Every row gives one point. Before rounding, the points of a table are all equally far from one centre. They may lie mostly on one side of it. Write the centre, to within rounding.

Points (10 x 3)
[[ -2 -18 -55]
 [-26  10 -47]
 [  5  23  16]
 [-31 -15   7]
 [-14   5 -55]
 [  3  14 -55]
 [-32   9 -41]
 [ 24 -22 -43]
 [ 14 -39 -27]
 [ -2 -37 -37]]
Centre: [  0  -1 -17]

Points (15 x 11)
[[ 36  13  34  -2  13  37  15 -37 -41  28 -10]
 [ 48  45   3  30  29  44  -6 -47  12  29 -12]
 [ 11  -4  35  40  63  23   6  27 -17  39 -26]
 [ 23  32   7  34  36  67 -25 -10  -7  22 -15]
 [-20 -10  30 -16  18  33  25 -17   7  28 -25]
 [ 64   6  28  24  17  29 -16 -28 -22  58 -20]
 [ 64 -14   5   0   8 -26  -7 -14  -3   2 -40]
 [ 32  -1   7 -21  34  40 -11 -33 -13 -10 -38]
 [ 47  38  20  15  14  17 -20  -7  -8  68 -32]
 [ 33   0   1  56  39  27   5  -5   9  36 -65]
 [ 47  23 -17  15  10 -31 -46   2  12  35   8]
 [  7  13  42  28  26  30 -12  27   3  52 -22]
 [ 27  30  15  26  -9  36 -37 -23  -8  31 -25]
 [-20  25  -2 -11  35 -39 -11 -34  -1  29   7]
 [ 71  17   5  18  13  42 -33 -26  -8  38 -12]]
Centre: [ 21   0 -10  14  31   8   2 -10  -3  29  -6]

Points (30 x 24)
[[ 27  14  35 -42  -4 -12  15  10  43 -40 -44  42  32  13  -9   3 -20 -12
   -8 -17  42 -24 -28  34]
 [ 46 -25  45 -19  -4 -28 -14  28  49  -7 -17  13  47 -11  10  26 -21 -12
  -23  -2  22 -16 -13  21]
 [ 25  -3  30   0 -17 -13  12  40  34 -54 -24  56  24  11 -22 -30  11 -30
   -6  31  25  -2 -14  57]
 [ 43   6  64  -7 -11 -15 -20  40  31 -31 -20  55  17  21  12 -14   0   2
  -48  12   6 -47  -3  -4]
 [ 17  -3  49  41 -27 -20  15   9  24 -17 -31  57  57   4   7 -20  -4 -14
  -14  15  24 -28 -22  38]
 [ 40  24  56 -31 -44 -26 -30  41  22 -44 -26  16  49  20  16   8 -11  -8
   -2   4  31 -32 -14  32]
 [ 50  12  66 -26 -49 -15 -17  34  32 -23 -48  26  46 -20   7  18 -11  33
    1  18  21 -17  -7  23]
 [ 54  15  30   6 -62 -10  -8   6  32  -7 -27 -14  50 -19 -21  -9   0 -27
  -13  -3  22 -15 -18  46]
 [ 44  -8  38  18 -35 -18 -18  24   6 -56 -26  30  50  40  19  -1 -13 -12
   -8  15  12 -53 -25  15]
 [ 48  13  76 -33  -3  -3  20   9  36 -22 -35  21  56  -6 -36  -3 -16  15
  -20   2   2  -5 -11  53]
 [ 51  10  64 -14 -12 -25  27  48  30 -53 -27  12  40  23  -4 -21 -39   2
   -8  46  43 -30 -36  35]
 [ 52  19  32   9 -26 -21  30  22  37 -34   1  16  37   8  -9  11  -3 -16
   -7   2  55 -50 -20  11]
 [ 42   4  46 -12 -49 -20  -3   6  39 -31 -66  13  63  12  -5 -15 -16   8
  -12  25  32 -38 -10   7]
 [ 26  25  63  -1 -26   6 -10   8  49 -27 -20  -6  55   6   6  -1 -24  13
   -7  35   4 -45   9 -10]
 [ 53  -4  54 -22 -32 -10   9  38  32 -39 -25  10  25   8  32  10  -3 -14
   -2  -7  24 -49 -39  34]
 [ 38  60  47   5 -18   3   0  28  29 -40  -1  24  -1 -10 -28  14   6 -21
  -19  12  49 -27 -50  17]
 [ 39   3  60 -17   0 -28 -16  -1  23 -41 -56  30  60 -22  25  10  -1 -24
  -36   0   4  21 -31  25]
 [ 51  33  51  -8  -6 -11   9  24  55 -44 -16  15  33  12   0  25 -41   1
  -33  -6  46 -29 -30  24]
 [ 39  22  74 -27 -27  -4  12  38  47 -13  13  26  10  -8 -25  -7 -27 -11
  -15  -2  41 -25 -23   0]
 [ 47  -7  50 -10 -16 -24   4  42  44 -30 -31  22  35  27 -20  11 -52   4
   30   2  31 -27 -17   3]
 [ 10  11  21 -17 -25  -8 -11   6  41 -44 -41  -1  12 -20 -13  -6   1 -30
  -27 -20   7 -50 -34  15]
 [ 33   8  16 -31   7 -32  -6  55  42 -19 -54  21  19  -6 -24   8 -25 -19
  -29  -2  28 -16 -29  28]
 [ 48  -5  43 -16  -1  -7 -26  32  41 -20 -41  34  34  12  26  17 -30  -4
  -20  37   6 -27 -42 -14]
 [ 47  32  59  -3  -5 -30  -7  28  43 -34 -27 -21  17  24  17 -40  -9  10
  -37  -2  51 -31 -11  49]
 [ 35   8  44 -19   7   3 -17  39   4 -19 -19 -11  65 -26  -1   1  -5  10
  -31  -5  23 -34  16  22]
 [ 31   9  40 -11 -39  -1  19  30  33 -62 -14 -15  37  -4   3  11 -21   1
  -18   4  62 -36 -14  24]
 [ 23  35  62  -4 -41   2 -12  19  45  -5 -28  44  39  -5   2 -14 -29   4
   -1  12  26 -12 -25  60]
 [ 58   8  32 -15  -1 -21  19  34  28  -9 -42   1  24  10  -3  32  21  -7
   12 -10  43   3   6  40]
 [ 46  15  26  11 -10 -19  24  37  42 -50 -16  39  45  -1  15  20 -33  21
  -30   3  14 -26  -2  41]
 [ 27   8  65  10 -13 -11  -7  26  57 -31  -1  30  52 -15   0  -7 -35  -6
  -12  -5   7 -43  -8  32]]
Centre: [ 39  15  42   6  -9 -14   0  14   5 -33 -25   6   9  -1  -3 -17 -13   4
  -7  12  11   5 -19  11]

Points (30 x 24)
[[-17  25 -23  -3 -37 -11   0 -67   0  -7 -31  37  23   0 -10 -40  -1  41
   32 -15 -24  -7 -24  39]
 [-43 -19 -25 -14   1  -6  -1 -61 -23   3  -4   9 -22  11 -17 -52  -6  28
   -2   1 -40  29 -35   9]
 [ 21  18  42   9  -7   0 -34 -64   0  -2 -11 -13 -32 -24  11  -9  -3  14
  -18  10 -50  51  36  45]
 [  5   3  -3 -14   8  36   8 -30 -37 -26 -37 -27  33   6  17 -35  22  11
   14  24 -61  18 -44  -7]
 [-29  -1  15 -18  27  27  -1 -14  18 -15 -23  17 -14 -21  29 -47   5  21
  -10  22 -72   1   6 -34]
 [-39  -2 -11  19   0 -62  12   7 -30   9 -43  35  28 -20  28 -45   3 -21
   24  -4 -49  32  -3  16]
 [-33  43  54   2  -6   4 -34 -66 -25   7 -32  10  13   0  23 -46 -20   3
   42  26 -62   0 -10   8]
 [-32   2  50 -21 -14 -15  -2 -35  -1 -18 -32  38  12 -17  34 -13  13   5
   53  52 -60 -14  24 -31]
 [-50   0  -6 -33   8 -10  -9 -31   4 -27  -4  42 -21  -5 -17 -64   6 -10
  -18  22 -36  27  -5   0]
 [-19  34  11  13   0  49  30 -21 -32 -39 -43   0   3  -4   9 -33 -35  13
   46  -2 -32   7 -33   9]
 [ -7  19  20  18 -12  -5 -29 -51 -22  28 -25  37  34 -33  33 -42  39 -49
   15   7 -75   0  16  18]
 [-44 -11   1 -38  19  16 -54 -58  -4  12 -35  10  16 -25 -21 -53 -20 -17
   24  17 -28  25 -19  12]
 [ -5  21  58  22  -9  16 -30 -38  16 -19  15   7  20  -5  16 -20 -10  14
   35  38 -32  18 -64   8]
 [-35  21 -16 -21  57  -9   4 -69  21 -12  -2  18   1 -10  16 -37 -22   2
  -12   1 -45  31 -32 -16]
 [-10   5  47 -13 -16  10  23 -45 -33  -6 -22  42  15  26  -5 -26 -38 -25
  -11 -23 -38  18   2 -26]
 [-20 -25  20 -26 -11  -7  38 -60 -14  48 -27 -15  10  21  11  -1 -10  18
   41  13 -22  17 -14 -16]
 [-61  33   2   7  26  21   0 -70   2  13 -22  20  31 -45  23 -24 -11  -5
  -10   2 -60  16 -24   3]
 [-23   5  30   5  -7   4 -21 -79 -15   7 -48  17  29 -18  22 -49  16  25
    3  10 -39   4 -67   0]
 [-44 -16 -15 -30  25  36  -6 -36  -3 -25 -66  33  15   7  27 -53  -4 -24
   12 -44 -35  42  -3  12]
 [-19  27  33  17 -13 -28   8 -73 -12  30 -14   0  16  23  11 -49  -2 -15
    3   4 -69  10  12  -1]
 [ -5  21   0 -15  16 -27  19 -75  -2  -7 -75  18  36  -2   9 -34 -13   0
   64  -9 -39  -4 -47  18]
 [-43  36  25 -16 -12 -31 -10 -58  22 -42 -59  41  25  -3 -19 -28  10 -10
   -4 -12 -58  12  -5   5]
 [-76 -16  15   1  39   3   5 -71  -2  13 -45  -3  34  -5  15 -48  20 -27
   27  16 -47   2  -4 -10]
 [-36   6  35 -21 -13 -18 -25 -35  22 -15 -39 -11  16 -13  34 -13  -3 -27
  -24  21 -79   6 -14  32]
 [-31  34 -17  18  19  25 -28 -58  10 -11 -39  40  50 -14  51 -17  25  12
   46  43 -52  33 -22  -2]
 [-13 -22   7 -17   3  14  -7 -16 -45  16 -28  53  19 -10  46 -22  17  20
    4 -10 -76  34 -51  29]
 [ -9  38 -15  19 -13 -21  -9 -42  -6   2 -18  19  26 -40 -22 -31  -7   0
   31  -7 -44  16  44 -32]
 [-37  23  22 -25 -18   6 -25 -69 -12  -9 -50  28  -4 -16  -6 -41 -21   6
  -23 -17 -37   7   1  50]
 [ -1  16  -4  13 -26  -9 -15  -3  -2 -10 -47  18  16 -14  51 -66   2  22
   38  20 -51  38 -19 -15]
 [-42  31  14 -54   3 -31 -12 -60  -1  -3 -34  -1   0 -31   8 -20 -11  28
   43 -23 -41  19 -10  -9]]
Centre: [ -4  -7  13  10  17  -2  -8 -39  -5 -12 -27  25  -1  -5  16  -2  11  -8
  26   2 -24  18  -3  15]

Points (29 x 24)
[[ -2 -38 -26  45  -1   5  31 -54 -16  34  62   1  22  25  21   2   7  -9
    6  38 -27 -53  19 -14]
 [ 22 -20 -42   2  21 -32 -31 -27 -14   8  37  -3  29  -5  12  22  17 -16
  -39  74  -4 -23  43 -33]
 [ 12 -34 -16  24  26 -40   5 -37   4  37  32 -20  37 -17   5 -35  -3 -31
  -27  42 -12 -19  24  12]
 [ 58 -42  -4  44 -22 -17 -45 -13  -2   9  38 -27  26  11  36 -26  10  -4
    1  48  -9 -24  33 -10]
 [ 23 -26 -13  14  19   2  11 -21   7  -4  25   9  38   8  39 -23  32 -46
   13  45   8  -3  37 -14]
 [  7 -56 -12  46 -10 -10  -3 -34 -27  21  60 -17  45   3  -6 -19  29 -36
   -7  48   4 -35  45 -13]
 [ 21 -24 -32 -14  -7  21 -10 -17  15  25  89 -29  46 -30   9  26  -8 -38
   -3  67  -6 -45  16   9]
 [ 14 -28 -13  -9  32  -9 -13 -21  52  31  50 -25  17   0   8   0  50   6
    7  12  27 -26 -12 -19]
 [  2 -56  10  -8  -7  44 -28 -54  31  27  47  -8  22 -33  18  22  17 -29
   -8  46   6 -72  29  -6]
 [ 32 -37 -15  22  17 -23  -5 -35  11   9  40  -9  43 -10  46  14  32 -40
    7  68 -22 -10  31  -1]
 [ 49  -8 -21  -5  -2 -25 -50 -19   6  -9  45 -11  -6  -8  -1   8  61  22
   31  46   3 -40  41 -26]
 [ 17 -33  -8  18   2 -26 -14 -18 -21 -11  55 -33  65 -29   6 -13  45 -44
    3  53   9 -31  45   4]
 [ 24 -27 -43  17 -17   1 -16 -52 -11   8   8 -19  37  14  20 -52  10 -18
  -16  68 -11 -14  20 -28]
 [ 26 -22 -54  21  -9 -13   0 -31   0  51  56   5  11  -6  13  -1  19 -13
   -4  63 -19 -36  20 -32]
 [ 17 -56 -26  14  -3 -25 -28  -4   4  14 -16 -32  37  10  43 -11  36 -27
  -17  37  18 -44  -2 -11]
 [ 18 -13  14  54   8 -19 -23  -4 -15  -6  34 -27  26   5   1 -17  21 -41
  -13  70 -13 -39   0 -10]
 [  9 -51   7   0  -1 -48 -20   2   6  17  51 -42  33 -16  35  -5  -9  -2
  -42  18   4 -21  35  -3]
 [ 19 -51 -34 -13  14 -35  -2 -36  -3  14  52  -6  61   0  15 -10  29   5
   21  51 -19 -27  -1  -5]
 [ 33 -24  -1 -38  -2  24 -19 -13 -12  19  62 -24  38 -15  17  -2  50   5
  -32  46  -2 -69  39 -16]
 [ 18  -4 -18  38 -21 -42  17  -3 -27  14  25  -1  50  10  -5  23  12  -7
  -22  64  -1 -19  32 -32]
 [ 18 -55  -9  33  24  -9   5 -41 -15  43  59 -23  11 -21   7  16  30 -41
   -5  52   6 -29  24  36]
 [ 53 -47   3 -25 -25 -11 -32 -18  -1  28  24   7  37   8  11   1  14 -36
    5  46  17 -51  21  -5]
 [ 19  -2  -1 -11 -18 -17 -21  -4 -12  63  29 -22  22 -34  10   3  33 -28
    0  44 -12 -25 -16  -7]
 [ 38  -7 -29 -18 -10 -29  -2   4   2  26  37 -23  30   4  57   5  38   5
   13  29 -24 -23  59 -21]
 [ 45 -37 -52   1  -1  -2 -11  -8   6  17  51 -56  14  34  25  -1   3 -15
  -10  48  11 -17   4 -37]
 [ 15 -22 -13  23  12  -7 -16 -24  50  32  23 -17  15 -10  20 -33  31  17
   -1  54 -17 -15  67 -25]
 [ 30 -23 -41  22  16   4  -7 -32 -21  13  45  -2   2  41  30 -15  19 -13
   18  66  -5 -71  34  25]
 [  6 -46 -65  31   5 -32  -2 -15  10  16  31 -16  62 -11  39  12  43   6
  -21  27  17 -47  25 -15]
 [ 40 -41 -18  22   8  26   3 -35  19  47  53 -20  36  17  -3  22  20 -42
  -30  60   8  -7  21   3]]
Centre: [  2 -13 -21   7 -19   9  -8 -28   7  -6  21 -30  15  -2   0  17  15   5
  -5  26  -3 -31  26  17]

Points (31 x 24)
[[-24 -10  21  24  -4  40 -47   8 -13  29  38   7  21 -22 -31  39  30 -11
   11  15 -68  32  -7   2]
 [-34  -5  29   7  -7  22 -37   9  -4   5  67  21  30 -29 -21  24  15 -37
   10   6 -52  24  13   5]
 [-45 -16   0  19   8  36 -40  20 -10  12  58   1  17 -21 -26  33  14 -13
    8  10 -81  30 -14  14]
 [-20   0  15   9  16  69 -36   3 -22  15  61  19  31   7 -34  21  25 -18
   33  32 -49  26   6  23]
 [-45   2  34  13  -2  46 -41  -8 -50   2  59   3   8 -18 -21  12  22 -12
   28  16 -71  31   1  24]
 [-33  -3  38  34  -7  47 -25 -29 -38 -16  49   5  25  -8 -45  46  24   1
   12  -7 -45   7  -1   7]
 [-27   9  18  29  12  57 -20   3 -16  -2  67 -14  35 -11 -11  18  11 -23
   34  11 -61  50   0   2]
 [-31  17  -2  25 -13  37 -45 -29 -36  20  74  16  37 -23 -28  39  12  -6
    4  15 -34   8  -1  -1]
 [-37   5   7   9   0  62 -51  13 -24   6  62   8  19 -17 -48  33   9 -27
   27   9 -65  19  -5 -17]
 [-15  -7  18  16 -24  71  -8  -2  -6   4  82  -6  23 -29 -22  24  34   6
   14  -4 -44   1  -4  -4]
 [-36  19  39  -2 -18  31 -19 -28 -32   4  71   0   4 -38 -20  13   6 -27
   19  13 -59  17   4 -10]
 [-35 -17  38  38   1  34 -45   1 -14   9  47  11  10 -22 -25  22  21   2
   12  34 -59  40 -19   4]
 [-31 -31  35  19   0  45 -22 -49 -18   8  39  -1  23 -21 -24  33  30 -17
   23  17 -49  28 -11  -4]
 [-20  -4  16  17  31  26 -26  17 -29 -17  55  15  22 -27 -57  14  48  -4
   33   0 -55  20   8  20]
 [-30 -17  10   5  -9  33 -19 -15 -20  28  55  14   6 -29 -36  22  21   0
   26  17 -77  40  -9  13]
 [-33  17  21  21  11  56 -36 -10 -34  10  56  -1  46  -4 -15  42   1  -9
   18  10 -56  18  12   1]
 [-22  -7   6  -3 -12  36 -47   7 -11   4  83  -3  14 -27 -57   7  35 -20
    3  16 -63  17  -8   8]
 [-28  -4   2  -2  10  45 -44  -2 -26   2  27  27  16 -48 -44  18  -6 -17
   10  42 -79  30  -3  30]
 [-33 -15  33  11   7  50 -52   8 -11   1  58  35  19 -24 -24  21  30 -13
    3  23 -45  49 -14   6]
 [-39 -18  26  -6   2  57 -25 -29 -21  20  69  -2  27  -9 -35  10  30  12
    3   2 -34  21  12  13]
 [-26   3  41  13  12  37 -39   3 -29  18  79   2  30 -23 -22  22  21   7
   15  -4 -53  19   2   1]
 [-23  14  11  -1  18  59 -23  -2 -16   5  77  -1  -4 -12 -30  20  30 -17
   31 -21 -72  24  22   7]
 [-36  -5  22  26  16  34 -39  -6 -26  -7  74   5  23 -46 -18  44  26 -31
   33   9 -40  22  -8 -15]
 [ -3   3  17  12 -10  31 -15  20 -36   0  51  11  31   3 -31  17  24 -27
   13  29 -66  21  21  33]
 [-35   6  15  18 -33  26 -27   3 -27  -3  58  10  15   0 -11  34  16  -5
   25  29 -67  -2 -16 -12]
 [ -9 -17  32  28   6  18 -37 -48 -24   6  65  -1  24 -11 -47  13  16   2
    1  26 -55  14 -15  20]
 [-49 -19  20  37 -10  34 -11 -16  -4  12  52  -1  14  -5 -36  21  13 -27
   13   3 -49  18   1 -18]
 [-33  -2  18  38  -2  36 -45 -22 -20   6  60  -7  23 -17 -16  25  26  -5
   11  31 -72  10   4   5]
 [-25 -23  23  38   6   7 -21   5 -26   4  79   5  19  -3 -21  10  18 -11
    1  27 -57   6   0   0]
 [-30 -30  26  33  -2  42  -9 -18 -32  15  57  10  11  -6 -26  13  30  -4
    4  21 -61  21   9  24]
 [-38 -12   5  28   3  21 -31  11 -15  12  58  24  10 -13  -5  27  18 -20
   27  26 -65  20  19  -8]]
Centre: [  3  -3  -7   2   9  38 -29  -7 -25 -16  30  -2  -7 -18 -14   8   0 -10
  10   2 -21  12 -14   9]
